Each row of a before or after table is a point. The points were changed in one or more steps. Then noise was added and the rows were shuffled. The steps act on columns, c1 being the first. Name the steps. A step turns or swaps two columns, mirrors them in a line or flattens them onto one, adds a multiple of one to another, or multiplies or shifts one. Angles are multiples of 10 degrees, from the lower column toward the higher: turns from -170 to 170, lines from 10 to 170 but not 90. Use the fewest steps. Two steps may share a column if one is a turn and the other turns, adds or multiplies; they go together, in the order done. Otherwise the lowest column goes first.

Before (12 x 2)
[[  0  26]
 [-46 -13]
 [-25  -1]
 [-17  -7]
 [ -3  -8]
 [-45 -32]
 [-30  26]
 [-36  16]
 [-26  26]
 [-37  20]
 [ 89 -10]
 [-17  92]]
After (12 x 2)
[[-22  -3]
 [-38   6]
 [-36  13]
 [-36 -37]
 [-34  21]
 [ -6  -8]
 [ -6  27]
 [-34  20]
 [-14  -7]
 [-41 -22]
 [-32  88]
 [ 92   6]]
Steps: turn c1 and c2 by 10 degrees

Before (11 x 4)
[[ 39 -51 -19  22]
 [-32  -3 -31 -38]
 [ 38  31  52 -30]
 [-48  42  52 -22]
 [-25 -36  58 -21]
 [-54  22  34 -77]
 [ -9  42  58 -48]
 [ 21 -10 -19  21]
 [ 32  17  13  13]
 [ 29 -41 -17  12]
 [ 35  24   9 -46]]
After (11 x 4)
[[ 30 -40  15  13]
 [ 41 -50  19  21]
 [-33  -2  30 -38]
 [ 38  23  -7 -45]
 [-52  19 -35 -77]
 [-11  43 -57 -49]
 [ 39  31 -52 -30]
 [ 33  15 -14  12]
 [-28 -36 -59 -22]
 [ 20 -10  18  21]
 [-48  41 -51 -22]]
Steps: multiply c3 by -1

Before (12 x 8)
[[   2   50   44   17  106   47   72   32]
 [   9    3    5   -7  -18   43   30   20]
 [  12  -20   11   10   65   18   -6 -121]
 [  -3  -17   23   16  -19   25  -18   13]
 [  18   10   50    7   16   24  -20   19]
 [ -16  -18   46   -6    8    7  -15  -20]
 [   5    1    2  -15  -20    6  -13   19]
 [  -4  -24   42   18  -18   25   13  -34]
 [ -20   -2  -35    0   38   55  -18   12]
 [ -23  -12  -52   18  -21    4  -19   13]
 [ -18   37   33    4    0   30  -18   -3]
 [ -19   -9   45  -23  -19   15  -15   16]]
After (12 x 8)
[[  -3  -17   24   12  -19   23  -19   16]
 [ -16  -10   45   15  -20   16  -14  -22]
 [  -3  -26   42  -34  -18   25   13   19]
 [ -25  -14  -51   13  -23    2  -17   18]
 [   4    0    3   15  -22    5  -12  -16]
 [  10  -19   11 -119   65   19   -5    9]
 [   9    2    3   19  -19   44   30   -5]
 [   3   49   44   33  106   44   70   17]
 [ -20    0  -33   11   39   54  -18    1]
 [ -18   37   33   -1    0   30  -18    5]
 [ -15  -18   45  -22   10    4  -17   -5]
 [  17   11   48   21   15   23  -19    6]]
Steps: swap c4 and c8

Before (11 x 12)
[[-53  20   3 -14  -5 -11 -52 -28 -52 -46 -37  10]
 [  7  45 -13  27  25 -72  52 -52 -47 -62 -20  14]
 [ 62  10  12   8 -18 -62 -22 -63 -64 -48  10 -37]
 [ 20  28  -5  11 -50  36 -19  28  22  25  48 -27]
 [ -9  21  -9 -12 -45  23 -33  -8  24 -92  -5  36]
 [ 59 -37 -37  36  28 -49 -41 -26 -16 -35  59 -38]
 [-13 -57 -19 -21 -24  29  44  17  30   9  31 -28]
 [ 14 -44 -86 -24  18 -18  15  32 -23  10  41  47]
 [-30   6 -56 -55  21  -7  41 -85  37 -78  40  39]
 [ 22  15  -3 -40  44 -72  -7  22 -12  22   8  -8]
 [ 45  54 -44  35 -46 -28  14 -10  35  17 -41  18]]
After (11 x 12)
[[ 24 -35  10 -48  26  65 -15 -20  -3  -1 -10  11]
 [ -6 -12   5  13  -5 -28 -30  11  -9  -6  32  -2]
 [-53 -21 -11 -10   4   1 -42  25 -62 -25   9 -40]
 [-31 -10  22 -53  29   4  67  99   7   4  37  42]
 [ 48 -60  42  46 -24   8  23  25  37  14  19 -41]
 [  5 -69  -4  10  -9  51  66  55 -62 -20  12 -20]
 [ 59  20  27  15 -11  58 -28  37 -25  -7 -39  61]
 [-11  63  21  -8   1  -7  40 -11  29  11 -28  33]
 [ 21 -12  12  30 -19 -46 -26 -24  26  10 -29  51]
 [ 12  35  88 -25  14  31  15  -3 -17  -6  50  40]
 [ 63 -35 -33  17  -6  54  -4  56 -71 -28 -36  10]]
Steps: turn c2 and c6 by -160 degrees; turn c3 and c8 by -160 degrees; add 0.3 times c8 to c7; flatten c4 and c5 onto the line at 150 degrees; flatten c9 and c10 onto the line at 20 degrees; swap c11 and c12
